Each row of a before or after table is a point. One or more steps were done to the points. Then noise was added and the rows were shuffled. The steps act on columns, c1 being the first. Write out the steps. A step turns or swaps two columns, mirrors them in a line or flattens them onto one, adds a multiple of one to another, or multiplies or shifts one. Angles are multiples of 10 degrees, from the lower column toward the higher: turns from -170 to 170, lines from 10 to 170 but not 90. Use the fewest steps. Two steps may share a column if one is a turn and the other turns, adds or multiplies; they go together, in the order done. Otherwise the lowest column goes first.

Before, 13 rows:
0:  -6.0   5.4
1:  -2.5  -1.8
2:   2.0  -1.3
3:  -2.8   2.8
4:  -0.4  -0.4
5:  -2.2   0.6
6:  -2.5  -0.7
7:  -4.2   0.7
8:  -4.1  -4.9
9:  -1.3   0.4
10:   3.9  -0.2
11:  -4.0  -2.6
12: -10.7   0.6
After (13 x 2):
0:  -1.2   0.3
1:  -2.8  -2.3
2:  -2.2   1.0
3:   2.1  -1.6
4:  -4.0  -6.4
5:  -5.8   6.9
6:  -2.3  -0.5
7:  -2.7   3.3
8:  -4.4  -3.5
9: -10.9   0.8
10:  -4.1   1.0
11:  -0.4  -0.2
12:   3.8  -0.5
Steps: multiply c2 by 1.3

Before (9 x 4):
0: -3.8 -5.1  3.3  0.7
1: -4.2 -7.0  0.5  8.4
2: -1.0  1.5  0.3  2.8
3:  2.0 -1.8  4.9  4.4
4: -7.7 -4.7  1.4 -0.4
5:  2.0 -3.2  3.2  6.7
6:  4.9 -1.4 -3.6 -0.4
7:  3.5  0.6  3.1  0.9
8:  0.7  1.8 -1.6 -3.2
After (9 x 4):
0:  0.7 -0.1 -2.5 -3.2
1: -3.9 -0.7  5.9  0.7
2:  5.0 -4.0 -1.2 -0.7
3: -7.6 -2.0  4.8 -0.5
4:  3.8  2.6  1.6  0.7
5:  1.8  0.5  4.6  6.5
6:  1.7  2.7  4.5  4.2
7: -4.1 -3.9  5.4  8.5
8: -1.0  1.1 -0.8  2.9
Steps: turn c2 and c3 by -50 degrees

Before, 8 rows:
0:  6.2  2.7 -1.0 -6.1  8.0 -3.9  0.8 -0.5 -3.7
1:  3.9  2.6 -1.4  0.0 -0.3 -3.1  2.7  1.5  2.8
2: -2.3 -6.9  2.4  2.0  9.7  2.9  2.0 -5.0 -3.0
3:  3.1  3.6  0.4 -0.4  1.1 -4.8 -2.6  2.2 -5.1
4: -3.3 -4.2  1.7 -2.7 -2.3 -5.8  5.1 -6.7 -1.2
5:  0.8 -0.1 -1.9 -3.6 -1.8  1.4  2.3 -3.4  1.9
6: -0.4 -6.3  6.9 -1.3  3.9 -0.7  3.8  2.6 -1.4
7: -1.8 -4.1 -0.6 -7.0  3.6 -3.1  2.4 -2.5  5.0
After, 8 rows:
0: -3.2 -4.3  0.6 -2.7 -2.3 -5.8  5.2 -6.8 -4.2
1:  0.7 -0.1 -2.8 -3.6 -1.7  1.3  2.4 -3.4 -1.1
2: -2.3 -6.7  1.3  1.9  9.7  3.0  2.0 -5.2 -6.0
3:  6.2  2.7 -2.2 -6.0  8.0 -3.8  0.7 -0.3 -6.7
4:  3.1  3.5 -0.6 -0.2  1.1 -4.8 -2.6  2.2 -8.2
5: -1.7 -4.0 -1.6 -7.0  3.7 -3.2  2.4 -2.6  2.0
6: -0.3 -6.4  6.0 -1.3  3.9 -0.8  3.8  2.9 -4.4
7:  3.7  2.6 -2.5 -0.1 -0.3 -3.3  2.8  1.5 -0.1
Steps: shift c3 by -1.0; shift c9 by -3.0

Before:
0:  4.7 -1.6  4.9  2.9  8.5  2.0 -4.8  2.6 -2.8  0.4  4.5  0.5  3.3  2.9
1: -0.9  0.8 -0.7 -3.2  4.8  0.7  2.5 -2.6  2.3 -2.3  4.7 -0.6 -0.7  0.3
2: -4.5 -0.3  0.1  2.0  0.2  3.6 -3.9  2.7  1.7  3.6  0.3  5.8  4.7  3.5
3: -2.2  4.1 -4.0 -3.3 -0.3  4.3 -0.2 -0.9 -2.0  2.0 -1.2  3.8 -1.0 -1.0
4:  3.0  2.7 -4.4  0.1  0.4 -0.6 -2.6 -3.9 -5.6  4.7 -4.7  5.8  7.7  0.0
5: -1.1  5.3 -0.5 -5.4  0.3  5.3 -5.1  1.4  0.8  0.0 -2.8 -2.8  2.6 -1.3
6: -3.4  3.5  5.4 -3.2  4.8 -1.2  0.5  0.1 -0.3  4.2 -2.1  6.1 -2.4 -1.5
7: -4.2  1.0  2.6 -3.6 -0.2  4.6  3.1  1.9 -0.2  1.6  1.3  1.9  3.8 -5.5
8:  0.9  3.3 -2.6 -5.9  4.1  1.4 -2.7  2.4  1.2 -5.1  2.8  5.3  2.3  3.7
9:  4.7  4.3  0.2 -0.9  1.1  0.4  4.5  3.4  0.0  3.4  1.8  2.0  3.8 -0.5
10: -1.6  2.4  2.0 -4.3  2.2 -1.9  0.9  5.1 -4.7 -2.3  0.5  0.2  4.1  2.3
11: -0.8 -0.8  3.2 -0.3  7.8  3.5 -1.3 -1.5 -2.0 -4.1 -5.4 -1.6  1.6  3.3
12: -2.9  5.9  4.8  4.1 -1.0  0.6 -4.4  5.6  1.8 -2.0  4.0  4.3 -1.2  0.8
After (13 x 14):
0:  -3.5   3.5   5.4  -3.1  -0.9  -1.2   0.3   0.0  -0.4   6.2  -6.3   6.0  -2.3  -1.6
1:  -2.1   4.0  -4.0  -3.4   1.4   4.3  -0.1  -0.9  -2.0   1.3  -3.6   3.9  -1.1  -0.9
2:  -2.9   5.9   4.9   4.0  -0.5   0.6  -4.5   5.5   1.8  -2.2  12.0   4.3  -1.1   0.8
3:   4.5  -1.6   4.9   3.0  -6.3   2.0  -4.8   2.7  -2.8   5.7  13.4   0.4   3.3   2.8
4:   1.0   3.2  -2.5  -5.8  -6.4   1.3  -2.6   2.3   1.2  -1.3   8.3   5.3   2.5   3.6
5:   4.8   4.2   0.2  -0.8   1.3   0.4   4.5   3.3   0.0   3.3   5.5   2.1   3.8  -0.5
6:  -0.8   0.9  -0.7  -3.3  -5.2   0.7   2.6  -2.5   2.2   1.2  14.2  -0.6  -0.7   0.3
7:   3.2   2.7  -4.5   0.1   2.8  -0.6  -2.7  -4.0  -5.6   3.9 -14.0   5.7   7.7   0.1
8:  -4.5  -0.4   0.2   2.0   2.2   3.6  -3.9   2.7   1.6   2.9   0.9   5.9   4.7   3.7
9:  -1.1   5.3  -0.5  -5.4  -0.1   5.3  -5.1   1.4   0.9   0.1  -8.3  -2.7   2.7  -1.4
10:  -4.2   0.9   2.7  -3.5   1.2   4.7   3.0   2.0  -0.2   1.1   3.9   1.8   3.8  -5.5
11:  -0.8  -0.7   3.2  -0.3  -8.5   3.5  -1.4  -1.6  -2.1   1.9 -16.1  -1.5   1.6   3.3
12:  -1.8   2.5   2.1  -4.3  -3.2  -1.9   0.8   5.1  -4.8  -0.3   1.4   0.2   4.0   2.3
Steps: mirror c5 and c10 in the line at 70 degrees; multiply c11 by 3

Before:
0: -1.2 -0.1  2.1 -7.3 -2.3 -6.8 -0.8 -1.0  3.1  0.9 -0.3  0.9  2.4  0.3 -2.5 -3.4  1.2  7.6  5.3  3.0  0.9 -1.1 -4.0  0.4
1:  1.9  9.0  1.6 -1.3  0.4  7.0 -9.6 -1.2 -1.6  0.3 -2.3  5.9 -5.8 -1.3  4.6 -1.1  1.6  6.5  5.0 -5.0 -1.8  4.2  3.4  0.9
2: -2.8 -4.8 -2.4 -0.4  2.0  1.9  0.0 -0.7  5.8  3.4 -2.0  2.9  1.1  0.6  0.3  1.4 -0.2 -2.8  5.0  1.1  2.7 -1.6  4.0  0.3
3:  5.9 10.1  1.7 -2.4  0.1 -0.8  5.5 -6.9 -0.4 -1.5 -1.9 -4.3  0.4 -1.6  2.3 -3.6  7.4  3.8  0.6 -2.6  0.1  1.4 -1.5  5.0
4:  2.3  5.8  1.8 -1.1  0.9  0.5 -5.8  6.7  0.8 -3.0 -3.6  5.5  0.1 -4.2 -4.3  0.0 -0.4 -4.4  2.4  1.8 -0.5 -2.2  1.3 -1.7
5:  0.4  1.9  1.2  1.9  4.3  6.2  4.5 -1.3  2.7 -2.2  2.4 -3.8  3.7 -5.2 -2.4  3.1 -1.7  4.3  0.5  0.5  1.0 -0.9 -2.1 -3.5
6: -0.6  3.3  0.2 -1.8  1.5  4.2  2.2  1.0  1.2 -1.1 -5.5 -2.6  4.3  2.3 -1.8  4.2 -3.8  9.5 -1.7 -0.3  5.6 -5.4 -0.7  2.0
7: -0.9  8.3 -3.3  2.4  5.4 -0.9  2.7 -1.8 -1.9 -0.8  3.0 -1.0  4.7  6.2 -6.7 -3.1 -1.7 -0.7 -1.5 -1.0  0.0  0.4  0.5 -0.1
8:  1.0  5.7  0.5 -4.3 -4.6 -6.8 -2.5  1.4  0.7 -4.2 -2.1 -1.8  0.1 -0.3  5.8 -3.6 -5.5  0.7  2.2 -0.3 -3.2 -2.0  4.7 -1.5
9: -1.9  0.7 -9.9 -1.5 -0.2  5.2  5.0  0.9  2.2 -0.3 -1.2  4.7  2.9 -2.5  7.4  1.7 -0.6  0.7  5.8  2.5  1.9  3.6  1.1 -2.0
10: -1.3 -3.4  4.2  1.3  5.7 -3.1 -0.4 -0.7 -2.5  2.5  3.4  1.6  3.3  0.2 -7.1 -7.3  0.7 -3.3  2.8 -6.9 -3.2 -2.3  2.7 -2.3
After:
0:   0.9   5.8   0.5  -4.4  -4.7   6.7  -2.6   1.4   0.7  -4.7  -0.4  -1.9   0.0  -0.9   5.9  -3.4  -5.5   0.6   2.3  -0.4  -3.2  -2.0   4.7   1.6
1:  -1.9   0.7  -9.8  -1.6  -0.2  -5.2   5.0   0.9   2.2  -0.6  -1.0   4.7   2.9  -6.2   7.4   1.8  -0.6   0.6   5.8   2.5   1.8   3.7   1.1  -7.4
2:   1.8   9.0   1.5  -1.3   0.4  -7.1  -9.7  -1.1  -1.5  -0.4  -2.2   6.0  -5.9  -3.1   4.5  -1.0   1.7   6.4   5.1  -5.0  -1.8   4.3   3.3  -5.5
3:   2.3   5.9   1.8  -1.2   1.0  -0.6  -5.7   6.7   0.8  -4.1  -2.4   5.4   0.2 -10.5  -4.4   0.1  -0.4  -4.3   2.6   1.8  -0.4  -2.2   1.4   1.6
4:  -1.2  -3.4   4.2   1.3   5.7   3.1  -0.4  -0.8  -2.4   3.5   2.3   1.5   3.3   0.5  -7.1  -7.3   0.7  -3.3   3.0  -6.8  -3.2  -2.3   2.7   1.2
5:  -1.0   8.2  -3.2   2.4   5.4   1.0   2.6  -1.8  -1.9   0.3   3.1  -1.1   4.7  15.6  -6.7  -3.0  -1.8  -0.7  -1.6  -1.1  -0.1   0.4   0.5  -0.6
6:  -2.8  -4.8  -2.3  -0.4   2.0  -1.9   0.1  -0.6   5.7   2.5  -3.1   3.0   0.9   1.6   0.3   1.5  -0.2  -2.9   5.1   1.2   2.6  -1.6   3.9   2.7
7:   0.5   1.9   1.2   1.9   4.3  -6.2   4.6  -1.3   2.7  -1.2   3.1  -3.8   3.7 -13.0  -2.5   3.0  -1.8   4.3   0.5   0.6   1.0  -0.9  -2.0  -2.1
8:  -0.5   3.4   0.2  -1.9   1.6  -4.1   2.1   0.9   1.2  -3.1  -4.8  -2.5   4.3   5.8  -1.6   4.2  -3.8   9.5  -1.7  -0.3   5.6  -5.4  -0.7  10.1
9:  -1.4  -0.1   2.1  -7.4  -2.2   6.8  -1.0  -1.0   2.9   0.7  -0.6   0.8   2.3   0.8  -2.5  -3.5   1.1   7.7   5.3   3.0   1.0  -1.0  -4.0   2.1
10:   5.9  10.2   1.6  -2.5   0.1   0.7   5.7  -6.9  -0.5  -2.1  -1.3  -4.2   0.3  -4.1   2.2  -3.5   7.4   3.9   0.6  -2.5   0.0   1.3  -1.5   3.0
Steps: multiply c6 by -1; turn c10 and c11 by -20 degrees; multiply c14 by 2.5; add -1.5 times c22 to c24
